Rows are points. Any point is a mix of the corners, with weights that add up to 1. It lies inside the corners' shape when no weight is negative. Say inside or outside, and name the corners with a negative weight.

Corners:
(1): [ 4 -9]
(2): [74 39]
(3): [-76   8]
Points:
[11  0] => inside
[104  33] => outside (3)
[-67   8] => inside
[-61  -6] => outside (2)
[ 3 -6] => inside
[ 5 -5] => inside
[46 24] => inside
[69 13] => outside (3)

Corners:
(1): [-10  20 -11  69  22 -27 -24 -61]
(2): [-54 -33  31 -11 -16  64  45 -13]
(3): [119   5  61 -13  84 -30 -32  -3]
(4): [ 24  68 -31   2  12  15 -17 -93]
(5): [ 24 -70  13 -29 -75 -64 -55 114]
(6): [-34  13  91  23 -74  52  14  30]
(7): [-60  83 -16   6  46  -4  17 -19]
(8): [  50  -13   92  -23   48  -55  -31 -103]
(9): [-45  24  17  19 -82  38 103   9]
Points:
[ 61  39 -12   9  96 -97 -92 -85] => outside (2, 6, 9)
[-17  31  -7  27 -27  21  20  -4] => outside (8)
[ -6  14  18  32 -32 -20  -9  78] => outside (2, 4, 8)
[-33  21  26   4  -5  18  15  -4] => inside
[  3  22  31  16   9   8  15 -32] => outside (5)
[ -6  18  20  13 -20   9  32 -11] => inside
[ -8  24  24   6 -17  26   5 -30] => inside
[ 63   4  40  -6  39 -25 -22   2] => inside

Corners:
(1): [ -9   1  -7  -4 -28 -22 -19 -21  10  20  -7  -1  20  -9 -12  21 -29  -7]
(2): [  8   2 -23   9 -23  -6 -29  10 -31  -8 -12 -24   2  -2 -10   1 -12  11]
(3): [  2   3 -14   7 -13 -41   0   9  -8  12 -12  25   2   7   5  15  14  11]
(4): [  6   8  -8  14 -16   2  -5 -11 -24 -27 -15  31   9 -17  -6  12  12 -26]
(5): [ -7   7  79  -6 -18 -33 -19 -17  -3 -11 -10 -14   0  29 -18   0  11   6]
(6): [ -2  15 -10 -11 -31 -36  -4  -1  10   7 -13 -29  23  -3 -24 -46 -26   1]
(7): [  7  -2 -12  10 -10   6 -18  -1   2  14 -20 -34  38 -10 -17   4  14   8]
(8): [-52  23   0  14   3   7   1 -14  -2  17  -6 -10   2   2  27  13  19  11]
(9): [  6  -8   7  16 -29  -1  20  -3  13  23  47  24 -16   6 -10  -4  -1  -3]
(10): [-26   3  47 -47   9 -19 -41  10   2   3 121  27  -5 -21  21 -55  20   0]
(11): [-21  -8  -4  -5 -31   0  -5 -12 -33  27 -16  26  28  36 -28  11   2 -23]
(12): [-30 -14 -20 -11  52   5 -22  -7  -1   4  39  20  18  18  27  12  20 -69]
(13): [ -4  10  -1 -22 -28   5 -27   0  10 -47  37  11   8  14 -11  10  23  -2]
(14): [  5   8  -8   4 -17  -2 -32  12   8  23  -7  18  -4  -8 -16  17  14 -58]
(15): [ -9  18 -21   8  29   8 -34   3   7  19  -7  13 -10  -5 -13   0   1  16]
(16): [ -7  -7   7 -27 -20   6 -19 -11  -4   9 -14  26  14  29  25  -5  -8 -12]
(17): [  7  70 -18   6 -21 -26   6 -80   8   8 -15  14  -8  20  50  16  23  10]
(18): [-12 -18 -22  18  -8 -13 -30 -11   0  16   0  25 -18  -7  -6  -9  23  -9]
(19): [ -2 -12 -28 -23 -28   5  17  -8 -20  10 -11  -9  -7  -8 -24   9   6   7]
Points:
[ -9   5  -4  -7  -9  -8 -17  -6  -2   4  10  16  -1   5  -1   0   6  -8] => outside (7)
[ -8  16   2 -11 -11 -11  -8 -13   1  14   2  -4   9  14   3   4   5   1] => outside (4, 18)
[-10   4   3  -4  -9  -9 -12 -11  -5   3   5   2   7   8  -2   1   6  -3] => outside (14)
[ -7  15 -10   1 -10  -7 -15 -15  -3   8  -2   9   2   7   1   5   8  -2] => inside
[-11   7  -2  -5 -11  -2 -16 -16   3   9   5   5   9   4  -6  -3   5 -10] => outside (2, 3)

Corners:
(1): [ 23  12   0 -59  17  25 -26 -24 -45  -6   4 -19 -46 -32 -13 -29  -9   7
 -16  29]
(2): [ 33 -52 -11   3 -23 -21 -12  -5 -54  -3 -52  15   1 -39 -12  -2 -33 -13
  33 -19]
(3): [-13  62  18  18 -30 -68   0  10 -42  11  44   7   0   4 -33  13 -24  -1
  -5 -24]
(4): [ 10 -38 -23  39   0 121   0 -17   2 -40 -30  -2 -46 -33  21 -67 -26 -37
  -9 -28]
(5): [-28 -18 -18 -28 -75 -52 -10 -18  -3  25  35 -59 -13   4 -47  52  39  25
  -4  63]
(6): [  2  23 -16 -31 -21  26 -21  11 -40 -12 -21 -16 -11  -5  -5   5  33 -12
 -49  59]
(7): [-33 -49  45  18 -56  17   8 -36  28   7  21  44 -54 -17 -50 -15  22   6
   8  23]
(8): [-56 -47 -13  18  17  57   0 -46  12  41 -13  41 -28  11  41 -14  11 -31
  15  37]
(9): [  2 -31 -12 -55 -72 -28 -31  -6 -33   9  14  -2 -45  26  12  10 -53  25
 -45   5]
(10): [  1 -13  24 -18  28  49  20 -23 -87  25  -3  29  -1  -9  24 -35 -66  41
  32 -14]
(11): [-32 -10  64 -13  16  70  -2 -24  43  -7  21  -6  37  10 -47 -17   6  -6
  20  35]
(12): [-62 -14  14 -14 -19  11 -28 -21  13 -23  26  19 -21   0   8  50 -18  41
  14  43]
(13): [ 20  16 -56 -32  21  16 -17 -41 -42  -8 -28 -21 -30  22  -9  -8 -28  64
 -30  18]
(14): [  3 -21  31  13 -25 -24 -19  -7   2  -5  33 -50 -11   6 -40  30  54 -31
 -40  84]
(15): [-30   6   3  16 -50  16 -31  51  21 -44  -3 -27 -26  22   6  30  58 -12
  -6   4]
(16): [ 44  20 -55   0 -23 -10 -14  18 -25  25  24  20   2 -10 -24 -16 -33  98
 -23 -24]
(17): [-23   5  47  -7   3  24 -27 -63  13 -35  -9   9  11  -5   3 -51  13  45
 -11  43]
(18): [ -5  15 -17   1  -1  -9  30  -6 -43 -12 -12  -4  -4  -9  16  31  36 -18
 -22   4]
(19): [  1  53 -10  31  17  52  29 -27   6 -12  23  31  15  31   3 -22  -8   3
  49  30]
(20): [  4 -15  47 -16 -33 -13 -30 -31  27 -25 -41 -38 -45 -14  17  43   4  -1
 -21  57]
(21): [-20  -5 -25  36  10 -46  27  24  -6  -9   3  -8 -10  -2  27  -6 -62  21
   8  39]
Points:
[-10  -7  11  -1  -7  19  -9 -16  -6  -6  -4   3 -16  -1   3  -1  -4   5
  -4  24] => outside (5)
[  0  -4  -3  -6  -3   6  -6 -23 -23   0  -3  -3  -7  -6  -3  -5 -12  11
  -6  25] => outside (7, 15)
[ -4  -1   8  -7  -9  13 -10 -11 -15  -6   3  -1 -13  -2  -7  -4  -8   7
  -7  19] => outside (5)
[  0  12  -2  -6  -1  19  -2 -18 -17  -5   7   2 -15   0  -5 -11  -9  10
   5  23] => inside
